Each row is a point. Two turns around zero, p and q, are shown by what they do to some points. Where does a point land after both, in the order given? Backwards means that the second turn is done in reverse. Each puzzle has new turns, and all numbers are rounded.

Turn p:
[0.19 0.02] => [ 0.18 -0.07]
[-0.09  0.19] => [0.00 0.21]
[-0.25  0.48] => [-0.01  0.54]
[ 0.14 -0.69] => [-0.18 -0.68]
Turn q:
[-0.46  0.06] => [-0.44 -0.16]
[ 0.36 -0.32] => [ 0.47 -0.12]
[-0.22  0.47] => [-0.41  0.31]
[ 0.32 -0.22] => [ 0.39 -0.05]
Where do these land?
p, then q: [0.00 0.27] => [0.00 0.27]
q, then p: [-0.44 -0.42] => [-0.43 -0.43]
p, then q: [ 0.37 -0.29] => [ 0.37 -0.28]
p, then q: [0.07 0.44] => [0.06 0.44]

Turn p:
[ 0.15 -0.11 -0.02] => [ 0.18 -0.04 -0.02]
[ 0.40 -0.15  0.29] => [ 0.40 -0.15  0.30]
[-0.52  0.49 -0.76] => [-0.58  0.61 -0.61]
[-0.05 -0.29  0.16] => [ 0.04 -0.33  0.01]
[0.02 0.07 0.33] => [-0.04 -0.09  0.32]
Turn q:
[-0.14  0.22 -0.49] => [-0.05  0.31 -0.46]
[-0.09 -0.05  0.71] => [-0.13 -0.10  0.70]
[0.22 0.08 0.21] => [ 0.22 -0.01  0.22]
[-0.18 -0.08 -0.33] => [-0.18  0.01 -0.34]
[-0.28 -0.49  0.28] => [-0.42 -0.42  0.21]
[ 0.47  0.33 -0.38] => [ 0.56  0.23 -0.33]
Where do these land?
q, then p: [ 0.08 -0.13  0.36] => [ 0.06 -0.31  0.23]
q, then p backwards: [ 0.34  0.41 -0.39] => [ 0.43 -0.01 -0.50]
q, then p: [ 0.26  0.30 -0.04] => [0.23 0.28 0.17]
p, then q backwards: [0.35 0.03 0.17] => [0.27 0.16 0.23]
q, then p backwards: [-0.39 -0.10  0.25] => [-0.33  0.23  0.25]
p, then q: [-0.64 -0.52 -0.36] => [-0.44 -0.25 -0.74]

Turn p:
[ 0.36 -0.23 -0.51  0.35] => [ 0.12 -0.30 -0.25  0.63]
[-0.15  0.03 -0.13 -0.49] => [ 0.31  0.04 -0.19 -0.38]
[ 0.12 -0.19  0.45  0.15] => [-0.14 -0.10  0.49  0.03]
[-0.22 -0.23  0.70  0.17] => [-0.42 -0.15  0.59 -0.27]
[-0.50  0.23 -0.02 -0.25] => [-0.13  0.17 -0.27 -0.49]
[ 0.52  0.04 -0.57  0.34] => [ 0.21 -0.03 -0.30  0.76]
[-0.12  0.33  0.08 -0.27] => [ 0.07  0.35 -0.06 -0.27]
Turn q:
[ 0.44  0.28 -0.15 -0.15] => [ 0.46 -0.25  0.01 -0.20]
[-0.50 -0.18  0.59  0.43] => [-0.44  0.69  0.29  0.24]
[ 0.51 -0.08  0.01 -0.15] => [ 0.18 -0.36  0.28 -0.20]
[-0.28 -0.18 -0.59 -0.14] => [-0.21 -0.33 -0.53  0.23]
[ 0.21 -0.10 -0.11  0.41] => [ 0.15 -0.10  0.23  0.38]
[-0.39  0.25  0.25 -0.41] => [-0.16  0.36 -0.30 -0.45]
Where do these land?
p, then q backwards: [-0.36 -0.36 -0.44  0.05] => [-0.02 -0.11 -0.53 -0.40]
q, then p: [ 0.52 -0.13 -0.11 -0.29] => [ 0.30 -0.41  0.33 -0.15]
q, then p backwards: [ 0.17 -0.37  0.20 -0.14] => [-0.17 -0.23  0.36  0.13]
p, then q: [-0.11  0.28  0.14  0.68] => [-0.13  0.58 -0.31  0.34]
q, then p: [-0.22  0.58  0.21 -0.30] => [ 0.49  0.44 -0.29 -0.02]

Turn p:
[-0.13  0.62 -0.35  0.30  0.25  0.20] => [-0.53  0.37 -0.36  0.19  0.27 -0.26]
[ 0.66 -0.41 -0.07  0.29  0.20 -0.38] => [ 0.64 -0.30 -0.08 -0.07  0.06 -0.60]
[-0.13  0.03  0.13 -0.50  0.35  0.44] => [-0.06  0.14  0.06 -0.26  0.49  0.51]
[-0.15  0.01  0.61 -0.06 -0.01  0.55] => [-0.04  0.08  0.50  0.33  0.34  0.47]
[ 0.20  0.20 -0.21  0.20 -0.61 -0.20] => [ 0.03  0.32  0.04  0.13 -0.59 -0.33]
[-0.12 -0.28  0.55 -0.34 -0.29 -0.44] => [ 0.08 -0.45  0.58 -0.26 -0.37  0.20]
[ 0.03 -0.38 -0.39 -0.04  0.17 -0.47] => [ 0.21 -0.39 -0.43 -0.32 -0.19 -0.18]
[-0.36  0.22 -0.27  0.16 -0.06  0.31] => [-0.33  0.24 -0.31  0.28 -0.01  0.19]
Turn q:
[-0.22 -1.01  0.31  0.17 -0.53  0.24] => [-0.95 -0.60  0.10 -0.27  0.24  0.35]
[-0.36  0.16 -0.14  0.26  0.14 -0.62] => [-0.22  0.36 -0.14  0.40  0.04 -0.53]
[ 0.46  0.21 -0.62 -0.22 -0.12  0.25] => [ 0.52 -0.21 -0.50 -0.09 -0.39  0.20]
[-0.08 -0.06  0.02 -0.33 -0.27  0.20] => [-0.12 -0.01  0.04 -0.31 -0.27  0.21]
[ 0.06  0.05  0.47 -0.01  0.49 -0.33] => [ 0.17  0.08  0.51  0.07  0.29 -0.43]
[-0.01  0.33  0.08  0.24 -0.18 -0.16] => [-0.01  0.18  0.07  0.42 -0.11  0.08]
[ 0.14  0.32 -0.12 -0.11  0.47  0.41] => [ 0.61  0.21 -0.09 -0.23  0.21  0.13]
Where do these land?
q, then p: [ 0.40  0.46 -0.45 -0.52 -0.36 -0.24] => [ 0.41  0.46  0.14  0.10 -0.76 -0.19]
p, then q: [-0.13  0.18  0.31  0.14 -0.26 -0.42] => [-0.55 -0.01  0.30  0.10 -0.07  0.00]
q, then p: [ 0.17  0.10 -0.27 -0.09  0.26 -0.47] => [ 0.11 -0.16 -0.04 -0.15 -0.33 -0.48]
p, then q: [-0.35 -0.31  0.16  0.43 -0.31  0.09] => [-0.33 -0.26 -0.17  0.32  0.29  0.38]
p, then q: [-0.62  0.02  0.18 -0.31  0.31 -0.13] => [-0.32  0.13 -0.08 -0.65  0.26  0.12]
q, then p backwards: [ 0.09  0.21 -0.44  0.05  0.52  0.50] => [ 0.38 -0.40 -0.44 -0.24  0.31  0.35]
p, then q: [ 0.36 -0.09  0.06  0.53  0.18  0.41] => [ 0.34 -0.11 -0.08  0.51  0.41 -0.24]
q, then p: [ 0.08 -0.57  0.44 -0.23 -0.34  0.26] => [ 0.13 -0.28  0.22  0.00  0.07  0.78]
